Rows are points. Each copy is the shape, with its points in the same order, turned, moved and blurred by noise. Is it also mirrored, or only turned?
(in the rows, 128 means zero)

Shape:
[[120 109]
 [166 102]
 [160 105]
 [156 122]
 [100 146]
 [ 99 201]
 [138 123]
 [112 159]]
Copy 1 (8 x 2):
[[ 99 126]
 [124 167]
 [123 161]
 [139 139]
 [110  84]
 [149  47]
 [126 130]
 [132  91]]
Copy 1 is: mirrored
Copy 2, 8 rows:
[[129 107]
 [ 86 117]
 [ 92 117]
 [103 131]
 [163 129]
 [185 181]
 [119 128]
 [156 149]]
Copy 2 is: mirrored

Shape, 9 rows:
[[ 92 103 103]
 [142 220 107]
 [125 123 102]
 [131 108 120]
 [133 115 101]
 [126 104 129]
 [ 71 127 100]
 [135  98 149]
 [137 138 178]]
Copy 1, 9 rows:
[[133 142 168]
 [129  40  96]
 [155 125 137]
 [150 143 127]
 [162 129 137]
 [144 150 129]
 [116 125 177]
 [142 166 110]
 [113 144  74]]
Copy 1 is: only turned
Copy 2 (9 x 3):
[[176 136 117]
 [101  46 138]
 [134 124 105]
 [138 155 121]
 [132 127 107]
 [143 155 129]
 [202 121 132]
 [123 175 145]
 [105 139 182]]
Copy 2 is: only turned

Shape:
[[172 151 114  88]
 [121 112 137 104]
 [134 111 112 138]
 [109 131 154 120]
 [104 149 128 152]
 [ 89  95 129 181]
 [213 138 123 153]]
Copy 1 (7 x 4):
[[ 80 116  62 142]
 [107  88 107 113]
 [121 124 111 109]
 [107  88 134 134]
 [106 125 151 134]
 [160 113 171  95]
 [138 159  57 164]]
Copy 1 is: mirrored
Copy 2:
[[166 147  97 132]
 [140 120 147  91]
 [120 157 157 106]
 [115  96 140  98]
 [ 82 126 137 105]
 [ 75 124 197  94]
 [145 151 139 191]]
Copy 2 is: mirrored
Copy 3 (7 x 4):
[[179  85 157 142]
 [157 146 130 136]
 [119 123 137 127]
 [148 138 111 150]
 [109 121 113 166]
 [ 75 158 105 133]
 [136  46 125  92]]
Copy 3 is: mirrored

Shape:
[[138  95 155  91 143 184]
 [124 162 118 145 139 173]
 [149 128 138 112 120 100]
 [102 145 143 165 145 141]
 [ 87 143 167 135 128 189]
 [134 149 122 119 124 114]
 [109 151 108 124 127  69]
 [159  91 134 126 104  85]
 [103 157 162 152 195 136]
 [156 143 154 124 101  68]]
Copy 1:
[[100 119 168 115 125 175]
 [152 134 111  82  88 157]
 [125 157 123 138 133 104]
 [132 120  83 122  82 151]
 [125 137 116 124  74 200]
 [136 155 118 119 107 109]
 [135 158 104 138  84  69]
 [135 132 128 167 154  94]
 [ 83 120  69  96  79 144]
 [129 179  96 156 146  93]]
Copy 1 is: only turned
Copy 2 (10 x 6):
[[113 156  89 100 104 128]
 [152 151 126 132 156  74]
 [122 124 167 148 103 124]
 [129 166 151 141 176 111]
 [152 172  95 135 167 129]
 [139 122 165 142 122 107]
 [147 102 205 144 138 126]
 [ 84 108 168 156 103 134]
 [147 201 174 106 162 117]
 [123 124 191 184  95 131]]
Copy 2 is: mirrored

Shape:
[[141 141 176 140 129 121 132 154]
 [184 108  91 121 109  95 173 109]
 [140 126 158 133  79 132 101 104]
 [123 173 162 131 140 159 173 142]
 [146 109  96  99 152 122 112  76]
 [110 149 164  89 169 105  96 132]
 [114 152 137  65 131 104 160 142]
 [101 147  98 107 147 170 135 127]
 [179  91 163  83 156 160 105 108]
 [154 160  83 128 171 124  99 147]
 [174 128 133  80 123 131 127  83]]
Copy 1 (11 x 8):
[[111 114 143 119 123  82 117 138]
 [131 136 103 143 129 158 190 164]
 [140  83 104 111  89 124 117 129]
 [ 87 140 178  97 102 106 113 159]
 [173 167 106 119 116 164 131 119]
 [161 172 135 135 108  82  78 132]
 [108 177 123 155  84 100 115 174]
 [ 98 169 137 114 115 166  86 136]
 [146 168  83  65 117  93 136 103]
 [155 163 127 122 181 146  98 162]
 [158 154  91  92  88 128 147 150]]
Copy 1 is: only turned
Copy 2, 11 rows:
[[143  90 144 176 132 131 104 138]
 [172 172 139 124 132 182 148 129]
 [170 100 132 163 117 101 149  96]
 [ 97  84 130 166 170 138 133 156]
 [127 186 147 117 112 102 139 117]
 [105 132 159 168 140  86  70 112]
 [120 142 135 146 190 138  88 104]
 [ 81 114 126 101 143 116 130 122]
 [171 150 159 128 136  61 118 169]
 [ 94 129 195 110 103 138 113 123]
 [159 163 160 139 154  97 153 123]]
Copy 2 is: mirrored
Copy 3 (11 x 8):
[[104 120 155 159 111 126 145 113]
 [105 137  87 122 175 195 117 134]
 [142 142 126 169 162 122 176 124]
 [ 94 160 127 160  73 135 142 120]
 [170 132  82  87 146 159 155 112]
 [126 106 140  89 108  97 166  77]
 [ 73 142  85 115 114 111 133  90]
 [154 178  89 121  86 127 120  94]
 [168  55  84 150 122 146 156  95]
 [153 159 137  94 115 170 117  65]
 [125 115  71 126 139 158 177 106]]
Copy 3 is: mirrored
